Each row of a before or after table is a point. One or more steps were done to the points. Then noise was added and the rows were shuffled. The steps act on how far a point lies along the listed directions, d1 being the first. Name the steps. A step turns or swaps two directions, mirrors them in a line or flattens them onto one, adds a multiple of one to another, or multiplies one. Angles are multiples of 10 degrees, from the lower direction toward the higher: turns from -170 to 170, lines from 10 to 170 but not 90. Use the fewest steps. Two steps may share a direction if one is a turn and the other turns, adds or multiplies; they go together, in the order done. Otherwise the lowest direction goes first.
In the rows, 128 means zero.

Directions:
(1): [134  84]
(2): [ 84 122]
Before, 11 rows:
[[145 174]
 [113  92]
 [112 140]
 [121 123]
 [142 149]
 [143 129]
 [162 163]
 [146 197]
 [ 91 129]
 [ 96 100]
 [188 173]]
After:
[[194 164]
 [130 120]
 [167 157]
 [156 169]
 [ 99 112]
 [157 203]
 [145 148]
 [126 145]
 [138  98]
 [112  94]
 [146 111]]
Steps: swap d1 and d2

Directions:
(1): [197 119 106 137 110 137]
(2): [143 112 130  59 149 114]
(3): [141 167 137 132 118  65]
Before (9 x 6):
[[157 123 132  76 130 107]
 [ 55 141 129 163 145 132]
 [ 79 101 109  97 165 146]
 [ 99 114 129 156 149 171]
 [124 181 149  86 118  26]
 [139 120 128 156 128 142]
 [ 82 112 150 122 145 158]
 [163 105 101 155 100 184]
 [176 123 120  41 122  90]]
After (9 x 6):
[[139 100 109 138 107 177]
 [ 86  65 123  78 147 204]
 [ 93 152 160 148 136 102]
 [ 68 142 130 117 160  96]
 [147 134 133 132 131 114]
 [121 153 145 149 139  88]
 [179 155 115 143  89 102]
 [138 119 123 139 113 160]
 [ 78 153 113 159 138  87]]
Steps: multiply d2 by 0.4; turn d2 and d3 by -150 degrees

Directions:
(1): [104 157  55 127 141 178 136 114 113 119 100]
(2): [145  72  81 180 134 109 113 112 147 162 131]
(3): [ 48 120 137 157 152 107 113 172 119 126 118]
(4): [158 107 123 109 183 112 182 160  98 140 102]
(5): [ 98 104 104  49 139 103 106 110 138 150 146]
Before:
[[124 128 103 159 126 149 142 114 121 133 144]
 [123 132 126 132 142 148 120 165 119 114 116]
 [159 136 105 142 137 143 141 117 130 113 123]
 [111 134 140 175 137 129 129 142 148 108 118]
 [119 116  80 141 125 158 134 124 127 114 116]
 [116 129 158 139 118 122 116 147 129 121 131]
 [126  83 131  74 139  81  96 113 132 163 145]
 [140  58 100  65 144  62 112 113 154 175 138]
 [168 122  99 175 139 127 164 142 131 132 105]
 [163 135  96 133 145 154 163 112 127 127 119]
 [126 145 159 165 105 145 126 110 138 105 141]
 [126 104 148  65 109  98 107 104 144 133 163]
 [126 149 158 144 127 134 136 143 115 108 110]]
After (13 x 11):
[[136 138 103 249 108 150 125 133 137 115  93]
 [134 103 157  97 154 104 154 129 125 133 136]
 [152 146 129 213 120 154 130 132 109 118 103]
 [157 126 151 116 121 127 133 134 128 126 133]
 [112 107 105 118 141 123 138 117 123 149 153]
 [113  99  81 106 130 140 127 118 130 126 126]
 [139 129 124  98 118 145 101 133 138 118 139]
 [ 94 117 112 118 147 112 113 130 136 124 135]
 [138 144 146 189 133 148 163 156 102 100 102]
 [ 98 103 110 125 113  90  94 119 166 144 148]
 [156 113 135  96 135 111 130 107 161 129 141]
 [132 133 158  90 121 114 118 122 130 123 133]
 [ 69 120 105 124 140 121 111 124 144 134 138]]
Steps: mirror d1 and d5 in the line at 20 degrees; turn d3 and d4 by -170 degrees

Directions:
(1): [119 173 136 103 129 135 144 132  56 104 119  62  95 155 140 103 136 169]
(2): [104 134 128 111 111 104 113 161 162 116  83 129  50 136  78 107 145  87]
(3): [193 127 121 146 197 142 135 141 158 138 106 132  74 149 179 130 116 139]
(4): [173 102 151 105  80 126 154 112  90 135 114 184 126 162 156  79 151 100]
(5): [ 88 133 159 113  77 152 117 160 139 155  87 130 119 117 200 171 104 136]
Before, 13 rows:
[[122 112 111 133 126 135  98 136 177 139 118 130 120  78 112 151 124 121]
 [150 129 109 125 146 115 140 110  68 115 179 102 163 116 123 109 120 171]
 [120  97 152 136 107 160  92 154 185 160  76 185 121 116 149 155 143  98]
 [ 96 109 129 134 119 139 125 130 170 128 116 140 129 106 123 151 114 134]
 [108 144 146 131 110 115 106 112 109 135 135  93 139 117 113 118 129 135]
 [ 56 135 122 113  74 108 123 174 180 112 101 111 105 104 101 156 109 107]
 [ 77 172 146 142  95 151 113 127 153 155 117 138 162  96 188 184  95 130]
 [ 78 165 154 123 112 121  95 192 189 156  48 120  31 129 146 155 101  91]
 [113 123 137 120 107 138 124 192 155 164  58 132  46 132 159 154 134 109]
 [114 153 119 131 112 112 160  68   7  75 189  80 183 154  87  83 168 147]
 [108 126 121  97 121 133 151 107  86 123 138  95 117 156 163 117 119 151]
 [139 116 108 135 160 147 134 169 170 136 105 127  78 106 144 146 117 132]
 [157 117 141 126  97 144 165  57  30 115 187 142 194 160 102  87 149 149]]
After, 13 rows:
[[225 118 117 147 200 136 152 104 125 116 126 148  55 186 106  79 145 123]
 [108 171 152 133 105 151 119 145 163 156  80 147  97 121 206 162 101 115]
 [148 137 142 146 150 127 110 115 130 146 130 104 125 124 151 128 116 144]
 [107 114 135 131 120 148 132 125 149 131 119 132 133 113 146 150 112 148]
 [163 128 100 128 178 102 123 149 138 117 129 111  68 126 108 105 122 138]
 [107 106 161 123  78 164 107 131 120 149 101 168 166 120 150 141 151 121]
 [118 120 119 127 114 145 107 127 143 139 127 118 144  80 134 153 121 142]
 [206 140  96 173 234 123 151 104 116  96 145 103  78 170 138 102 146 135]
 [120 113 116 102 129 125 145 117 123 127 125 118  93 156 152 115 121 126]
 [ 77 112 149 111  36 143 138 142  78 164 122 140 181 110 151 157 137 128]
 [ 46 150 172 119  37 141 117 125  89 165 136 128 214 101 172 171  95 133]
 [ 70 120 122 111  79 136 131 154 126 128 128 123 142  87 103 143 129 126]
 [111 126 128 133 104 149 151 134 131 133 149 114 192 107 198 179  82 167]]
Steps: multiply d1 by 0.4; turn d2 and d3 by -140 degrees; turn d4 and d5 by -20 degrees

Directions:
(1): [106  87 115 116 163 109  97 164 106 127 164 111 153 100  64 124 137 110
 105 139 178 101 141  80 184 126 123  67 168  91  98 132]
(2): [134 159 153 105 176 109 132 133  85 162 161  75 144 137 134 139  69 143
 186 101 162 151  50 125 105 148 113 129 127 110 147 166]
(3): [161 113  81 117 142 172 133 127 111 165  76 130 126 119 158  93 137  97
 154  28 124 101 126 152 154 100 124 114 113  86  81 135]
(4): [ 90 123 113 157 167 112 178  92 109 151 172 146 108 121 209  97 165 108
  89 123 131 146 141 102  88 151 139 104 161  77 158 121]
(5): [ 82 112 159  98 131 133 165 134 142 126  73 168 147 192 107 165 128 157
  94  95 171 183 135 124 105 132  63 117 128 100 101 112]
Before:
[[104 152 113 158  96 122 140 110 140  83 154 178 103 125 165 132 166 144
   80 178  79 132 140 111  97 119 148 163 143 150 167 113]
 [111 161 151 119 141  68 145 111 120 139 168 114 104 121 169 147  96 161
  153 139 140 158 106 141  81 154 118 153 128 130 163 137]
 [149 106 134 124  86 155 124 158 143 116  72 150 144 135  89 119 139 126
  124  86 131 107 142 140 156  98 118 122 120 137  82 124]
 [175 127 108  82  71 178  99 144 148 115  55 118 135 138  86 121 100 121
  177  75 100 108 170 163 168  85 121 139  88 169  65 124]
 [ 70 152 154 149 159  88 187  83 120 120 214 122 107 128 249 107 116 129
  114 162 109 171 104 126  41 166 152 150 148 107 219 138]
 [107 105 118 125 105 141 115 133 144 105 123 139 132 122  83 145 147 117
  104 154 144 114 159 135 158 108 109 102 148 149 101 128]
 [ 73 160 165 141 125  94 145 114 157 101 127 166 135 159 171 147 143 150
   84 188 108 191 117 124  61 177 111 151 122 159 165 121]
 [157 158 145 107 117 108  98 117 131 131 151  90 125 109 109 144  99 125
  179 150 107 127  80 144 123 143 144 149 111 179 145 143]]
After:
[[ 74 108 105 129 125 123 133 141 126  91 134 188 133 136 108 141 176 135
   53 141 139 131 155  80 139 109 108 107 168  97 113 108]
 [124 119 137  84 155 105 101 141 113 146 142  97 150 116  72 145 108 116
  155 111 163 132  88 114 152 141 108  95 139 122 103 142]
 [146 156 129 120 112 117 113 119 117 117 179  82 118 108 135 112  96 121
  170 160 100 123 144 122 122 131 159 135 128 169 148 139]
 [150 143 146 155  94 128 141 125 132 120 138 130 121 118 151 108 135 128
  137 132 103 117 119 137 108 125 153 147 126 154 147 135]
 [ 60  80 145 100 140 108 131 158 141  89 141 142 156 139  97 139 124 129
   81 145 169 140 153 105 142 127 102  97 155  97 119 121]
 [102 124 147  93 138  77 119 147 127 127 136 125 129 127  97 161 103 159
  135 126 175 145 130 127 131 136  89 121 137 118 112 129]
 [ 53 118 158 113 136 101 131 147 155 100  96 177 163 167 110 157 150 145
   60 159 155 183 135 104 108 162  77 106 137 125 113 115]
 [119 126 111 134 113 157 151 102 135 131 106 146 114 134 157 127 145 112
  123 108 124 130 140 162 118 111 112 123 132 135 116 133]]
Steps: turn d3 and d5 by -70 degrees; turn d1 and d3 by 120 degrees; flatten d2 and d4 onto the line at 150 degrees
